Every row gives one point. A path goes straight from each point to the next, and from the last back to the first. The post is the endless flat space through its rows: a point in 2 columns, a line in 3, a plane in 4, and so on, so that a path can go around it. Count how often the path circles the post. Going back the other way cancels.
In the rows, zero is written as 128.

Post, one row:
[[140 127]]
Path (8 x 2):
[[185 121]
 [156 148]
 [134 146]
 [115 132]
 [ 86  92]
 [135  77]
 [125  83]
 [146 102]]
Times around: 1

Post (5 x 6):
[[126 133 146 115 151 182]
 [114 126  63 160 106  97]
 [115 134 113 174 125 115]
 [110 131 190  86  62 140]
 [127 122 109 122 147  77]]
Path, 7 rows:
[[ 93 102 117 146 118 119]
 [ 92 102 135 192 116 112]
 [ 67 120 154  97 108 140]
 [109 154 112 135 122 129]
 [149 166 129 134  83 123]
 [112 166 162 156 108 100]
 [ 97 147 136 114 137 165]]
Times around: 0

Post:
[[148 119  59  62 107 122 192 143 135 127  85  89]
 [169 145 135 117 193 187 182  93  80  95 121  81]
 [132 130  99 158  73 194 143 142 162 144 105 123]
 [127 131 130  93 102  80 125 173 104 157 160 100]
 [129 121 112 157  59 124 181 115 124  90 101 124]
 [123 134 199 156 118 105 145 168 127 155 136 111]
 [110 100 126 118 145 101 189 145 151 100 179 127]
 [136 136  95 151 166 111 176 136 109 149 134 115]
 [124 132 138 148 123 136 125 126 133  51  94 128]
 [119 126 151 110 112 136 134 163 115 141 122 158]
 [136 120  76  68  74 130  97 114 148 211  86 131]]
Path, 12 rows:
[[156 151 128 131 107 131 136 135 144 136 146 120]
 [ 98 142  73 114 123 138 168 119 157 148 147 145]
 [ 85 123 111 119 157 118 176 112 131 126 135 118]
 [130  88 148 125  72 140 143 138  92  99  81 116]
 [135  94 138 142 133 107 157 164 134 142 126 151]
 [151 114 123 135 100 136 184 148 105 170  76 114]
 [126 102 112 121 139 161 133 182 165 145 127 135]
 [124 124 113 149 121 138 142 121 123 128 130  89]
 [117 158  80  95 101 134 168 131  72 129 107 147]
 [148 141  97  76  99 131 175 173 111 141 108 125]
 [162 138 118 111 129 128 157 160 134 151 125  98]
 [160 115  94 165  94 127 156 144 157  95 131  95]]
Times around: 0

Post, 17 rows:
[[118 128 127  77  61 149 156 140 156 122 137 129 101 132 144 115 155 111]
 [132 131 144 140  75 171 138 116 141 154 136 119 135 131 113  32 148 170]
 [129  98 105 151  78 149 140 134  79 130 124  90 124 159 152 123  87 170]
 [151 138  92 144 123 154 143 168 199 128 127 140 125 180 142 128 166 131]
 [127 163 117 111 171 163 140 136 146 134 112 114 172 130  84 153 117 136]
 [154 184 123 117 139 153 128 155 132 132 191 162 108 112 131 139 119  90]
 [120 110 133 125 126 151 108 147 121 161 120 154 137 122 136  66 178 114]
 [110 107 136 139  93 158 129 159 190 134 117 115 116  59 178 113 159 105]
 [141 113 158  90 118  98 164 149 123 147 147 121 150 135 131 123 133 140]
 [114 104  83 155 151 141 158 140 105 128 130 122 105 124 123 112 115 103]
 [107 123  59 189  88 146  94 139 152 142 148 101 140 136 147 107  96 108]
 [133 182  87 125 157 105 167 154 110 110 141 132 149 142 128 141 136 110]
 [162 117  99  92  96 127 150  81 137 114 125  90 124 184 131  84 168 127]
 [124 108 107 151 106 209 154 132 152 154 134 162 175 126 121 139 150 162]
 [114 157  65 115 137 112 134  92  78 119 171 144  89 121 126 131  94 145]
 [ 87 103 110 126  97 138 141 112 136  51 157 120 134  76  85 124 147 193]
 [105 152  75 126 176 165 122 154  87 145 170 135 132  73 101 124 124 144]]
Path (27 x 18):
[[116  83 136 122  93 168 132 118 112 105 170  83  88 114 149  86  92  91]
 [119 154 119 150 112 154 133 122 121  97 120 102 184 150  96 109 149 132]
 [ 92 156 122  67 115 193 121 109  91 117 140 102 103 130  74  81 164 116]
 [116 104  91 119 115 171 137 129 109 139 147 138 192 167 106 141 136 147]
 [164  96 128 137 132 144 173 135 121  92 160 130 172  91 130 128 125 158]
 [166 146 127 142 104 201 191  86 157 156 131 156 160  77 116  80 169 153]
 [134 139 135 116 105 137 127 158 123 120 149 101 131 123 120 116 140 125]
 [117 110  83  87 116 155 113 130 141 161 108 102  77 146 135 127 129 114]
 [139 127 112  82  90 129 102 107  99 181 191 104 124 149 126  99 135 172]
 [ 95 122  94 108  56 140 154 139 141 147 159 144 149 148 158  67 183 155]
 [147 155 122  98  89 191 157 151 131 111  89 120 151 145 153  62 159 103]
 [180 158  83 160 101 228  89 153 132 157 147 116 116  59 160  79 148 131]
 [107  98  92 122  75 179 146 128 150 140 139 132  92 115 103 112 153  83]
 [103 144 111 143 158 127 133 114 132 126 138  82 111 111 122 119 127 135]
 [ 93 147 125  94 108 141 148  97 155 114 115 154  96 150 122 156 155 138]
 [142 143 105 103 119 142 137 137 124 167 144 112 115 151 110  74 154 134]
 [159 150 119 136 127 129 141 121 104 158 139 131 198  96 115  67 137 123]
 [122 133 126 124  94 154 112 175 106 116  87 136 167 177 121 100 152 171]
 [146 151  82 144 115 107 121 120 178 196 106 125 166 147 174 125 135 109]
 [126 126  91 144 120 112 160 134  85 134 181 126 107 148 161 136 137 104]
 [115 130 137 177 124 111 178 139 164  71 102  87 123 134 134 146 174 137]
 [138 139 105 149 143 133 151 137 162  92 107 116 112 152 112 130 148 137]
 [134  84  56 145  63 124 119 132 130 129 156 140 146 147 125  80 126 134]
 [137 137 102 107 108 161 150 145  94 129 138 116 150  98 126 143 104 123]
 [139 122 107 131  73 152 139 123  85 117 150 116 115 135 131 125 152 164]
 [ 75 185 162  70 100 173 184 122  69 123 114 130 136 131 101 152 137 150]
 [ 87 114 111  30 154 164 124  84  94 156 147 154 120 146  84 129 129 142]]
Times around: 2
